Each point is reached from the start by the listed moves, each made once or not at all, plus a little noise. Say if it took an odd or an even number of moves. Then give how often each move was made.

Moves:
(1): [54 -7 15 -1 -6]
(2): [ 9 66 10 -1 -3]
(3): [-20 -16  69  14  -4]
Start: [-25  46 -30  -4  13]
Points:
[ 28  38 -14  -4   6] => odd (1, 0, 0)
[-26  45 -28  -5  13] => even (0, 0, 0)
[-44  29  38  11   7] => odd (0, 0, 1)
[20 89 63  8 -1] => odd (1, 1, 1)
[10 22 54  8  2] => even (1, 0, 1)

Moves:
(1): [ 37   5   6 -12   4  -3  -4  -1  14   0  11   2   0]
(2): [ -1  44 -29   2 -12  -6   1   0  -9   6  -5   1  12]
(3): [-25  42  66  14   4  -6 -20  -3 -13   3  10  -4  -1]
(4): [ 31   3 -10  54  -2   4  -8  14   4  24   5 -20  -4]
(5): [ -3  10 -22   7  55  11  -3 -16  -3 -15  -1 -11  11]
(6): [  9  18 -13  10 -16  53   3  -7   3   1  -2  12  -7]
(7): [  8   4  17  20   1  -9  51 -20  -3  -8   1   3  -3]
(8): [ -1   4   5 -12   1  18   9  51  -8  -1  -6 -11  -5]
(9): [-16  -1   3  -8   1  -4   0   6  44  14   1  -3  -5]
(10): [ 10  -5  -1  -1   3   1   4 -11  -5  43 -15   7   3]
(11): [ -5  -5 -12 -10  15   5  -1   4 -15   9  58  -1   0]
Start: [ 12  -5   5 -14   9  29 -17 -12  15   5   5  39  -1]
Points:
[ 18  95  20  57 -15  70 -39 -13  36  95   2  35   1] => even (0, 1, 1, 1, 0, 1, 0, 0, 1, 1, 0)
[ 53  63 -43  61  -4  74  26 -22  -4  38  59  32  -2] => odd (0, 1, 0, 1, 0, 1, 1, 0, 0, 0, 1)
[ 11  59  59 -31  21  88 -32  38  39  32  78  33 -18] => even (1, 0, 1, 0, 0, 1, 0, 1, 1, 0, 1)
[-12  46 -52 -38  70  56  -8  33  24  18  51  16  14] => odd (0, 1, 0, 0, 1, 0, 0, 1, 1, 0, 1)
[ 48  46  71  19  23  39 -32  45  50  90  13  15 -12] => even (1, 0, 1, 1, 0, 0, 0, 1, 1, 1, 0)
[ 10   3 -21 -24  10  83  -8 -20  42  72  45  55 -12] => even (0, 0, 0, 0, 0, 1, 0, 0, 1, 1, 1)
[ 44  -6  15  51  11  20  32 -22  57  76  -2  26 -10] => even (0, 0, 0, 1, 0, 0, 1, 0, 1, 1, 0)
